Rows are points. Each copy is the shape, with its points in the same order, stretched, turned, moved and blurred by noise. Some copies are also mirrored. Which?

Shape, 7 rows:
[[ 0.19  0.15 -0.27]
 [ 0.19  0.21 -0.17]
 [ 0.18 -0.03 -0.20]
 [ 0.05 -0.19 -0.57]
 [-0.20  0.18  0.96]
 [ 0.16 -0.04  0.49]
 [-0.16  0.17  0.15]]
Copy 1 (7 x 3):
[[ 0.18 -0.18 -0.41]
 [ 0.10 -0.28 -0.35]
 [ 0.25 -0.11 -0.18]
 [ 0.24  0.37 -0.43]
 [-0.24 -0.79  0.80]
 [ 0.27 -0.49  0.41]
 [-0.16 -0.27  0.10]]
Copy 1 is: mirrored
Copy 2 (7 x 3):
[[-0.18 -0.03  0.15]
 [-0.12  0.04  0.23]
 [-0.03 -0.16  0.12]
 [-0.02 -0.25 -0.26]
 [ 0.62  0.68  0.78]
 [ 0.35  0.26  0.64]
 [ 0.19  0.33  0.22]]
Copy 2 is: mirrored
Copy 3:
[[ 0.25 -0.06 -0.46]
 [ 0.27 -0.01 -0.43]
 [ 0.24 -0.25 -0.37]
 [ 0.19 -0.59 -0.54]
 [-0.10  0.45  0.68]
 [ 0.26  0.03  0.28]
 [-0.08  0.04 -0.05]]
Copy 3 is: only turned

Shape (8 x 4):
[[ 0.44 -0.33  0.04 -0.04]
 [-0.27  0.11 -0.18 -0.48]
 [ 0.41 -0.13  0.27 -0.46]
 [ 0.03  0.49 -0.20 -0.02]
 [-0.22 -0.37 -0.28  0.24]
 [-0.24 -0.08 -0.27  0.13]
 [-0.20 -0.36 -0.09  0.03]
 [ 0.35  0.49 -0.33 -0.63]]
Copy 1 (8 x 4):
[[ 0.50 -0.27  0.04  0.25]
 [-0.45 -0.19 -0.04  0.48]
 [ 0.20 -0.17  0.40  0.55]
 [-0.09  0.23 -0.30  0.40]
 [ 0.03 -0.31 -0.48 -0.20]
 [-0.13 -0.14 -0.41  0.10]
 [ 0.00 -0.33 -0.16 -0.06]
 [-0.06 -0.02 -0.12  1.07]]
Copy 1 is: mirrored
Copy 2, 8 rows:
[[ 0.45 -0.43  0.27 -0.26]
 [-0.27 -0.12 -0.45 -0.45]
 [ 0.28 -0.11  0.38 -0.71]
 [ 0.36  0.13 -0.38 -0.15]
 [-0.06 -0.62 -0.29  0.17]
 [-0.03 -0.41 -0.39  0.08]
 [-0.14 -0.45 -0.10 -0.02]
 [ 0.48  0.11 -0.36 -0.68]]
Copy 2 is: only turned
Copy 3, 8 rows:
[[-0.07 -0.26 -0.26 -0.54]
 [ 0.37 -0.61 -0.26  0.38]
 [ 0.29 -0.43  0.02 -0.35]
 [ 0.40  0.15 -0.25  0.24]
 [-0.45 -0.23 -0.46  0.08]
 [-0.16 -0.20 -0.43  0.20]
 [-0.29 -0.44 -0.25  0.04]
 [ 1.02 -0.25 -0.47  0.10]]
Copy 3 is: mirrored

Shape (10 x 6):
[[ 0.40 -0.42  0.59 -0.58  0.09  0.22]
 [-0.19  0.29 -0.24  0.46 -0.06 -0.27]
 [-0.39 -0.36 -0.16 -0.23  0.29 -0.02]
 [-0.25  0.31 -0.32 -0.30 -0.18  0.19]
 [-0.47  0.26  0.13 -0.15 -0.11  0.45]
 [-0.05  0.33 -0.04  0.03  0.34  0.47]
 [ 0.32 -0.46  0.46 -0.38  0.12  0.97]
 [-0.03 -0.22 -0.18  0.54 -0.21 -0.37]
 [ 0.38 -0.55 -0.04 -0.02  0.00  0.01]
 [-0.35  0.18 -0.45  0.05 -0.05  0.00]]
Copy 1:
[[ 0.83 -0.38  0.51 -0.28  0.26  0.01]
 [-0.37  0.21 -0.24  0.39  0.00  0.12]
 [-0.24 -0.09  0.23 -0.41  0.34  0.03]
 [ 0.14  0.16 -0.41 -0.28  0.36  0.32]
 [ 0.12 -0.24 -0.20 -0.11  0.44  0.72]
 [ 0.17  0.11  0.07  0.18  0.75  0.46]
 [ 0.79 -0.16  0.77 -0.34  0.51  0.74]
 [-0.41  0.17  0.09  0.22 -0.44  0.06]
 [ 0.20  0.17  0.58 -0.19 -0.05 -0.01]
 [-0.23  0.27 -0.26 -0.12  0.24  0.26]]
Copy 1 is: mirrored
Copy 2, 10 rows:
[[ 0.55 -0.08  0.27 -0.89 -0.29  0.23]
 [-0.38  0.14 -0.08  0.33  0.08 -0.04]
 [-0.06  0.24  0.17 -0.21 -0.74  0.09]
 [-0.42  0.37 -0.33 -0.26 -0.19  0.39]
 [-0.42  0.19  0.16 -0.23 -0.17  0.68]
 [ 0.16  0.31  0.09  0.12 -0.12  0.61]
 [ 0.67 -0.35  0.28 -0.65 -0.48  0.96]
 [-0.23 -0.33 -0.09  0.19 -0.18 -0.28]
 [ 0.42 -0.34 -0.11 -0.35 -0.44 -0.03]
 [-0.45  0.29 -0.32  0.06 -0.30  0.19]]
Copy 2 is: mirrored
Copy 3 (10 x 6):
[[ 0.37 -0.54  0.44 -0.57 -0.17  0.09]
 [-0.24  0.10 -0.08  0.51  0.12 -0.32]
 [-0.17 -0.46 -0.39 -0.18  0.11  0.13]
 [-0.12  0.41 -0.37 -0.13 -0.04  0.09]
 [-0.61  0.24 -0.05 -0.22  0.00  0.38]
 [-0.19  0.10  0.08 -0.01  0.49  0.31]
 [ 0.42 -0.37  0.32 -0.38 -0.14  0.86]
 [-0.06 -0.29 -0.03  0.63 -0.27 -0.33]
 [ 0.53 -0.55  0.07  0.02 -0.26  0.03]
 [-0.22  0.17 -0.46  0.13  0.17 -0.08]]
Copy 3 is: only turned
Copy 4 (10 x 6):
[[-0.06  0.42  0.86  0.03  0.25  0.33]
 [ 0.27 -0.10 -0.62  0.06 -0.12 -0.37]
 [-0.36  0.10 -0.15 -0.05  0.38  0.12]
 [-0.14 -0.01 -0.16 -0.70 -0.05 -0.12]
 [-0.35 -0.40  0.22 -0.49 -0.02 -0.06]
 [ 0.30 -0.24  0.05 -0.31  0.35  0.02]
 [-0.08 -0.11  0.93 -0.30  0.28  0.69]
 [ 0.28  0.20 -0.32  0.43 -0.27 -0.05]
 [ 0.17  0.38  0.03  0.24  0.19  0.49]
 [-0.11 -0.05 -0.43 -0.33 -0.03 -0.07]]
Copy 4 is: mirrored

Shape:
[[-0.52  0.49 -0.10  0.31 -0.05  0.33  0.47 -0.22 -0.56]
 [ 0.03 -0.26  0.37 -0.46 -0.22 -0.11 -0.54 -0.08  0.61]
 [ 0.19 -0.08 -0.07 -0.08 -0.55 -0.05 -0.39 -0.16  0.16]
 [-0.12  0.31  0.05  0.41  0.36  0.27 -0.42  0.06 -0.15]
 [ 0.39 -0.66  0.02 -0.34  0.12 -0.40 -0.36  0.28  0.55]
 [-0.03 -0.28 -0.23  0.26 -0.67 -0.08 -0.43 -0.13  0.31]
 [ 0.07 -0.26  0.64  0.36  0.29 -0.36  0.07  0.05  0.16]
 [ 0.12  0.31  0.20  0.18  0.32 -0.29  0.43  0.32  0.34]
 [-0.23  0.19 -0.19  0.23  0.19 -0.08  0.05 -0.50 -0.40]
 [-0.14 -0.55  0.17 -0.14 -0.15 -0.02 -0.26  0.35  0.32]
 [ 0.00  0.21  0.22  0.49  0.43  0.35  0.13 -0.41  0.00]
 [ 0.51 -0.47  0.09 -0.20 -0.48  0.15 -0.33  0.04  0.10]
 [-0.18  0.58  0.24  0.41  0.14  0.02 -0.13 -0.19 -0.66]]
Copy 1:
[[-0.57  0.08  0.05  0.51  0.20  0.24  0.58 -0.23 -0.67]
 [ 0.27 -0.40  0.23 -0.14 -0.62  0.81 -0.32 -0.13  0.83]
 [ 0.07 -0.45 -0.21 -0.09 -0.71  0.56  0.10  0.06  0.14]
 [-0.10  0.12 -0.34  0.15  0.18  0.19 -0.42 -0.06 -0.19]
 [ 0.50 -0.82  0.31 -0.64 -0.45  0.11 -0.51 -0.10  0.70]
 [-0.06 -0.66 -0.24  0.22 -0.80  0.40  0.10  0.18  0.12]
 [ 0.72 -0.49  0.38  0.25  0.25 -0.05 -0.15 -0.22  0.30]
 [ 0.23  0.06  0.23  0.08  0.17 -0.49  0.07 -0.18  0.42]
 [-0.39 -0.43 -0.33  0.16  0.25  0.23  0.26 -0.52 -0.31]
 [ 0.26 -0.60  0.52 -0.07 -0.37  0.36 -0.36  0.15  0.33]
 [ 0.04  0.02 -0.14  0.39  0.14  0.09 -0.21 -0.63 -0.34]
 [ 0.51 -0.46  0.13 -0.38 -0.84  0.62 -0.17  0.08 -0.11]
 [-0.06  0.11 -0.36  0.34  0.43  0.26  0.25 -0.09 -0.46]]
Copy 1 is: mirrored
Copy 2:
[[ 0.04  0.65  0.10  0.20 -0.02  0.43  0.79 -0.67  0.13]
 [-0.24 -0.05  0.22  0.04  0.01 -0.18 -0.97 -0.23  0.52]
 [ 0.08  0.27 -0.01  0.36 -0.31  0.03 -0.49 -0.21  0.25]
 [-0.13  0.14  0.10  0.10  0.50  0.40  0.10 -0.18 -0.26]
 [-0.22 -0.65 -0.18 -0.08  0.13 -0.40 -0.60  0.21  0.37]
 [-0.02  0.17 -0.08  0.74 -0.25  0.12 -0.28 -0.28  0.38]
 [ 0.17 -0.59  0.51  0.01  0.28  0.12 -0.06 -0.37  0.32]
 [ 0.23 -0.02  0.38 -0.26  0.22 -0.13  0.12  0.16  0.40]
 [ 0.26  0.31 -0.17  0.32  0.30  0.08  0.48 -0.72  0.08]
 [-0.50 -0.31  0.08  0.13 -0.09 -0.04 -0.35 -0.03  0.32]
 [ 0.33  0.05  0.12 -0.03  0.51  0.65  0.16 -0.40  0.26]
 [-0.01 -0.19 -0.23  0.04 -0.55  0.19 -0.58 -0.18  0.21]
 [ 0.25  0.31  0.37  0.10  0.14  0.39  0.45 -0.66 -0.45]]
Copy 2 is: only turned
Copy 3:
[[-0.55  0.65 -0.68  0.40 -0.19 -0.35  0.25  0.00 -0.13]
 [ 0.26 -0.28  0.37 -0.54 -0.20  0.47  0.03  0.07  0.36]
 [ 0.26 -0.44 -0.09 -0.09 -0.30  0.16  0.00  0.19  0.36]
 [-0.24  0.19 -0.20  0.07  0.26  0.16 -0.46  0.05 -0.34]
 [ 0.06 -0.86  0.64 -0.17  0.26  0.24  0.19  0.08  0.12]
 [ 0.09 -0.52 -0.21  0.08 -0.32  0.16 -0.20  0.07  0.57]
 [ 0.05  0.11  0.76  0.39  0.12 -0.03 -0.07  0.12 -0.22]
 [-0.04  0.39  0.33  0.26  0.60 -0.35  0.22  0.28  0.22]
 [-0.04  0.24 -0.41  0.28 -0.07 -0.41  0.00 -0.26 -0.37]
 [-0.37 -0.47  0.55 -0.13 -0.11  0.27  0.15  0.08  0.21]
 [ 0.00  0.47 -0.17  0.55  0.20  0.30  0.03 -0.11 -0.39]
 [ 0.17 -0.76  0.16  0.01 -0.20  0.45  0.38  0.39  0.19]
 [-0.04  0.44 -0.29  0.21 -0.15 -0.19 -0.34  0.26 -0.59]]
Copy 3 is: only turned
Copy 4 (13 x 9):
[[-0.67 -0.21 -0.48  0.15  0.01  0.41  0.37  0.15 -0.49]
 [ 0.27 -0.01  0.75 -0.11 -0.28 -0.17 -0.39 -0.62  0.44]
 [ 0.26 -0.38  0.34 -0.36 -0.42  0.03 -0.35 -0.27 -0.12]
 [ 0.12 -0.03 -0.04  0.65 -0.06  0.09 -0.03  0.31 -0.18]
 [ 0.54 -0.09  0.60 -0.35  0.14 -0.66 -0.25 -0.20  0.51]
 [ 0.26 -0.73  0.21 -0.28 -0.71 -0.19 -0.31 -0.22 -0.04]
 [ 0.10  0.03  0.64  0.32  0.02 -0.52  0.56 -0.11 -0.04]
 [ 0.18  0.46  0.04 -0.04 -0.05 -0.24  0.67  0.02  0.13]
 [-0.27 -0.15 -0.34  0.22  0.17 -0.11  0.00 -0.09 -0.62]
 [ 0.06 -0.39  0.54 -0.11 -0.15 -0.31 -0.12 -0.05  0.56]
 [ 0.08 -0.19 -0.08  0.56  0.15  0.20  0.42 -0.23 -0.36]
 [ 0.43 -0.59  0.69 -0.53 -0.09  0.12 -0.28 -0.18  0.04]
 [-0.28  0.16  0.00  0.49  0.01  0.16  0.14  0.31 -0.74]]
Copy 4 is: only turned

Shape:
[[ 0.14  0.62  0.14  0.28 -0.18 -0.14  0.65 -0.48  0.09  0.06  0.49]
 [-0.25 -0.15 -0.31  0.17  0.13 -0.65  0.19  0.08  0.20 -0.19  0.36]
 [-0.35 -0.16 -0.39 -0.46  0.13  0.12 -0.28  0.22 -0.32  0.31 -0.08]
 [ 0.26 -0.19  0.15  0.32 -0.27  0.21 -0.21 -0.21  0.07 -0.18  0.17]
 [ 0.41  0.48  0.38  0.35 -0.30  0.04  0.00  0.07  0.46  0.34 -0.16]
 [ 0.23  0.16 -0.03  0.07 -0.11  0.20  0.36 -0.57 -0.46 -0.08  0.26]
 [-0.42  0.49  0.39  0.18 -0.54 -0.70  0.07  0.10  0.29  0.11 -0.11]
 [-0.33  0.01 -0.57  0.16  0.23  0.02  0.29 -0.12 -0.08  0.07 -0.09]
 [ 0.27  0.00 -0.25 -0.16  0.52 -0.50  0.44 -0.36  0.02  0.41 -0.47]
 [-0.58  0.58 -0.46 -0.60  0.42  0.08  0.79  0.17  0.40 -0.53  0.37]
 [ 0.30 -0.29  0.14  0.44 -0.06 -0.10  0.43 -0.41 -0.18  0.38  0.29]
 [-0.19  0.04  0.27  0.05 -0.18  0.04 -0.12  0.32 -0.11 -0.24 -0.44]
 [ 0.24 -0.13 -0.51 -0.30 -0.52  0.22  0.12 -0.12  0.47 -0.26 -0.09]
 [ 0.19  0.45  0.10 -0.04 -0.48 -0.73  0.22  0.33  0.06 -0.28 -0.34]
 [-0.35  0.03 -0.20  0.40  0.26 -0.52 -0.26  0.04 -0.40 -0.06  0.12]
 [ 0.33  0.46 -0.01  0.01 -0.15 -0.36  0.64  0.13 -0.29  0.31 -0.36]]
Copy 1 (16 x 11):
[[ 0.02  0.75 -0.26  0.34 -0.37 -0.41  0.24 -0.70 -0.56  0.33  0.34]
 [-0.03  0.44 -0.11 -0.28  0.36 -0.12  0.38 -0.26 -0.30 -0.28  0.04]
 [-0.20 -0.45 -0.14 -0.24  0.32  0.43  0.04  0.15 -0.05  0.07  0.29]
 [ 0.22  0.11  0.41  0.04 -0.38 -0.01  0.06 -0.10 -0.06 -0.32 -0.06]
 [ 0.47  0.26 -0.05  0.17 -0.20 -0.70 -0.33 -0.31  0.18  0.15  0.08]
 [-0.25  0.25  0.22  0.17 -0.39  0.12  0.12 -0.37 -0.64  0.23  0.16]
 [-0.48  0.22 -0.26 -0.10  0.17 -0.93  0.07 -0.81  0.23 -0.30  0.05]
 [ 0.04 -0.04 -0.29  0.25  0.24  0.48  0.13 -0.30 -0.32  0.17  0.01]
 [ 0.09 -0.02  0.33 -0.32  0.70 -0.09 -0.18 -0.41 -0.44  0.79 -0.33]
 [-0.29  1.09 -0.94 -0.10  0.11  0.96 -0.07 -0.33 -0.12  0.28  0.70]
 [ 0.14  0.08  0.54  0.35 -0.10 -0.32  0.56 -0.08 -0.49  0.35 -0.07]
 [-0.44 -0.10 -0.07  0.10  0.15 -0.02 -0.44 -0.07  0.15 -0.24 -0.24]
 [ 0.24  0.20 -0.07 -0.59 -0.52  0.31  0.32 -0.36  0.32 -0.03 -0.08]
 [-0.60  0.44 -0.46 -0.67  0.08 -0.74 -0.34 -0.44 -0.11 -0.03 -0.35]
 [-0.16 -0.03  0.00  0.18  0.51 -0.07 -0.11 -0.20 -0.64 -0.47  0.02]
 [-0.33  0.09 -0.43 -0.20  0.12 -0.47 -0.17 -0.30 -0.51  0.76 -0.24]]
Copy 1 is: only turned
Copy 2, 16 rows:
[[ 0.11  0.45 -0.09 -0.12 -0.01 -0.55  0.93  0.10  0.09  0.12  0.42]
 [ 0.30  0.01 -0.09  0.16  0.19 -0.67 -0.21  0.06 -0.41 -0.37  0.52]
 [ 0.16 -0.45  0.13 -0.12  0.28  0.11 -0.34  0.27 -0.18  0.37 -0.30]
 [ 0.00  0.26 -0.16 -0.13 -0.57  0.08  0.19  0.02 -0.11  0.07  0.20]
 [-0.35  0.39 -0.04  0.12 -0.28 -0.17  0.50 -0.02  0.75  0.04  0.18]
 [ 0.30  0.24 -0.15 -0.41 -0.01 -0.14  0.76  0.04 -0.28  0.33 -0.05]
 [-0.21  0.76 -0.06  0.29  0.17 -0.80  0.01  0.59  0.53 -0.15  0.05]
 [ 0.56 -0.09 -0.24  0.23  0.25 -0.04  0.22  0.06 -0.16  0.11  0.34]
 [ 0.19 -0.08 -0.38  0.17  0.63 -0.56  0.56 -0.61 -0.10 -0.02 -0.41]
 [ 0.28 -0.09  0.04 -0.39  1.14  0.36  0.16  0.29 -0.22 -0.23  0.87]
 [ 0.07  0.11 -0.02  0.26 -0.35 -0.46  0.82 -0.09 -0.33  0.04 -0.09]
 [ 0.26  0.44 -0.03  0.02  0.05  0.17 -0.15  0.15  0.21 -0.15 -0.31]
 [-0.14 -0.08 -0.78 -0.33 -0.25  0.23  0.26  0.30 -0.19 -0.30  0.32]
 [ 0.21  0.55 -0.34 -0.31  0.07 -0.66  0.04  0.24  0.57 -0.58 -0.24]
 [ 0.61  0.10 -0.01  0.13 -0.04 -0.57 -0.22 -0.03 -0.08  0.24 -0.02]
 [ 0.27  0.18 -0.20 -0.18  0.25 -0.50  0.75  0.11  0.37 -0.12 -0.49]]
Copy 2 is: only turned
Copy 3 (16 x 11):
[[ 0.32 -0.01  0.00 -0.19  0.22 -0.28  0.63 -0.81  0.38  0.52  0.09]
 [ 0.18 -0.22  0.16  0.49 -0.04 -0.16  0.21  0.15  0.34  0.41 -0.38]
 [ 0.10  0.07 -0.27  0.05 -0.53 -0.10  0.11  0.77 -0.22  0.12  0.35]
 [-0.05 -0.04 -0.08 -0.10 -0.29 -0.37 -0.35 -0.47  0.20  0.01  0.12]
 [-0.03  0.53  0.34 -0.14 -0.08 -0.18 -0.12 -0.57 -0.09  0.43  0.17]
 [ 0.37 -0.20 -0.22 -0.51 -0.07 -0.43  0.41 -0.41  0.28  0.00  0.24]
 [ 0.18 -0.06  0.34  0.44  0.21 -0.21  0.39 -0.54 -0.61  0.68 -0.24]
 [ 0.26  0.27 -0.37 -0.01 -0.19 -0.29  0.18  0.43  0.18  0.28 -0.23]
 [ 0.31 -0.01  0.35 -0.71  0.01 -0.15  0.32  0.55 -0.03  0.53 -0.23]
 [ 0.16  0.37 -0.39  0.20  0.33  0.75  0.71  0.54  0.56  0.21 -0.04]
 [ 0.00 -0.22  0.16 -0.42 -0.38 -0.68  0.43 -0.50  0.24  0.37 -0.12]
 [-0.06  0.21  0.07  0.04 -0.05 -0.16  0.03  0.03 -0.45 -0.21 -0.07]
 [ 0.49  0.15 -0.10 -0.10 -0.61  0.48 -0.37  0.10  0.19  0.16 -0.15]
 [ 0.70 -0.01  0.76  0.28  0.18  0.11  0.31 -0.14 -0.38  0.11 -0.32]
 [ 0.18 -0.15 -0.06  0.45  0.15 -0.77  0.10  0.19  0.05  0.16  0.00]
 [ 0.64  0.24  0.60 -0.30 -0.04 -0.15  0.78  0.01 -0.26  0.19 -0.15]]
Copy 3 is: mirrored
